Every row gives one point. The last column is the point's height on a tilted bowl or saddle (a function of degree 2), plus a little noise. Along how many of its main directions does it bend up, bend down or stay straight?

Points (18 x 4)
[[-35   3  15  18]
 [ 57 -28  11  -6]
 [-25 -12   7   8]
 [  7  21  32   3]
 [  0  -5  18 -10]
 [ 56  19  27  51]
 [-12  -7 -14   4]
 [  3  -7  37 -18]
 [ 31 -30  11 -25]
 [  2  30 -10  23]
 [ 13 -26  13 -23]
 [-11  10  -1   7]
 [ 37  30  60  27]
 [ 15   8 -26  14]
 [ -7  25  20   8]
 [-29 -31  50   2]
 [-58  -9   2  60]
 [-17  31   1  19]]
Directions: 1 up, 0 down, 2 straight

Points (26 x 5)
[[ 37  24  -5 -37 -22]
 [ 16 -12   1   4 -10]
 [-19   5   1 -24  -8]
 [-17  34 -22 -22   0]
 [ 10 -26  46 -58 -60]
 [  0  31   2  44 -24]
 [-26 -27  -6  14 -21]
 [-12  -2   1  18 -12]
 [ 48   8 -19  12 -27]
 [ 11 -29 -19 -12 -11]
 [ -2 -21 -13  16 -12]
 [ -3  21 -16   7  -4]
 [ 17  47  22  47 -37]
 [-31  10  25 -14 -17]
 [-56  -3 -13   8 -26]
 [-52 -33  -2 -24 -42]
 [  2  16 -11  -8  -3]
 [  3   4   8 -60 -25]
 [-33  -7  54  -1 -46]
 [  7 -23  22 -20 -22]
 [ -5  -7  26  -4 -17]
 [ -8  28  25 -31 -10]
 [ -6 -25 -26  -2 -11]
 [ -4  45  41  -9 -13]
 [ -9  12  22  27 -18]
 [ 29  27   2   6 -15]]
Directions: 0 up, 3 down, 1 straight

Points (48 x 7)
[[ 25 -13  32 -25  -3   2 -17]
 [ -7  -7  22  22 -13   2  -1]
 [-21   3 -36  15 -10  11 -18]
 [ 43  32 -17   0   7   7 -20]
 [  6 -17  14  -5  35  -6 -10]
 [ 13  23  13  -8  16   8  -6]
 [-12  18  -9 -17 -17  22 -12]
 [ 12 -34  12  17  24 -25  -4]
 [-32  18  22 -11  -3   1 -14]
 [-11  -8 -14  14   5   5  -2]
 [-21   3   8  -8  20 -24 -10]
 [-20  13 -43   2 -17 -18 -28]
 [ -4   0   8  -2 -26   5  -6]
 [-38   4 -11 -42  24  19 -27]
 [ 27   2 -28   3 -32 -33 -30]
 [ 28 -16 -29  15  21   8 -19]
 [ -8   8  -1  -7  27  44 -22]
 [  6 -29 -23 -25 -12 -39 -12]
 [  3  -5   7 -17   0  25  -6]
 [ 14  27 -32  16 -25  -2 -21]
 [ 27   3 -10 -11  13  -4 -10]
 [-23   6  14   5  -9  19  -8]
 [  1  15 -12   9 -18  10  -7]
 [ -7   7   1   7  -1 -10   0]
 [ 15  12 -27 -13  -1  14 -13]
 [ 24 -15  -2  -5 -15  -1  -7]
 [  2 -13 -33 -11  20  -8 -14]
 [  3  26  20 -11 -52  34 -33]
 [ -2  -2  22  21  22 -18  -3]
 [-16  30  29   7  19  16 -11]
 [ -9 -37  -1  11   8  28 -12]
 [-24 -19 -11  31  33 -38  -7]
 [-21 -16  15  10  -5  14  -5]
 [-12   1   9  19  -7  -1   1]
 [-34  50 -27   5  60   3 -60]
 [-18  16 -14   7 -17   1  -9]
 [-14  10 -36   4 -14 -25 -21]
 [  8   5 -24  -3   5  23 -13]
 [  7 -17 -17  -5  28  13 -12]
 [ -3   3 -22  20  -2   6  -5]
 [ -3 -13  -5 -23 -15  13  -4]
 [-19   8  16   5  14 -32 -10]
 [ -7 -19  26   9   7  27 -13]
 [-28  -1  -4 -21  17  12 -13]
 [  0   4  19   4  16   8  -4]
 [ 25 -14  -2  35   9   3  -5]
 [-11  45   0 -30  -9  -2 -19]
 [  9 -11   4 -19 -18   9  -5]]
Directions: 0 up, 4 down, 2 straight
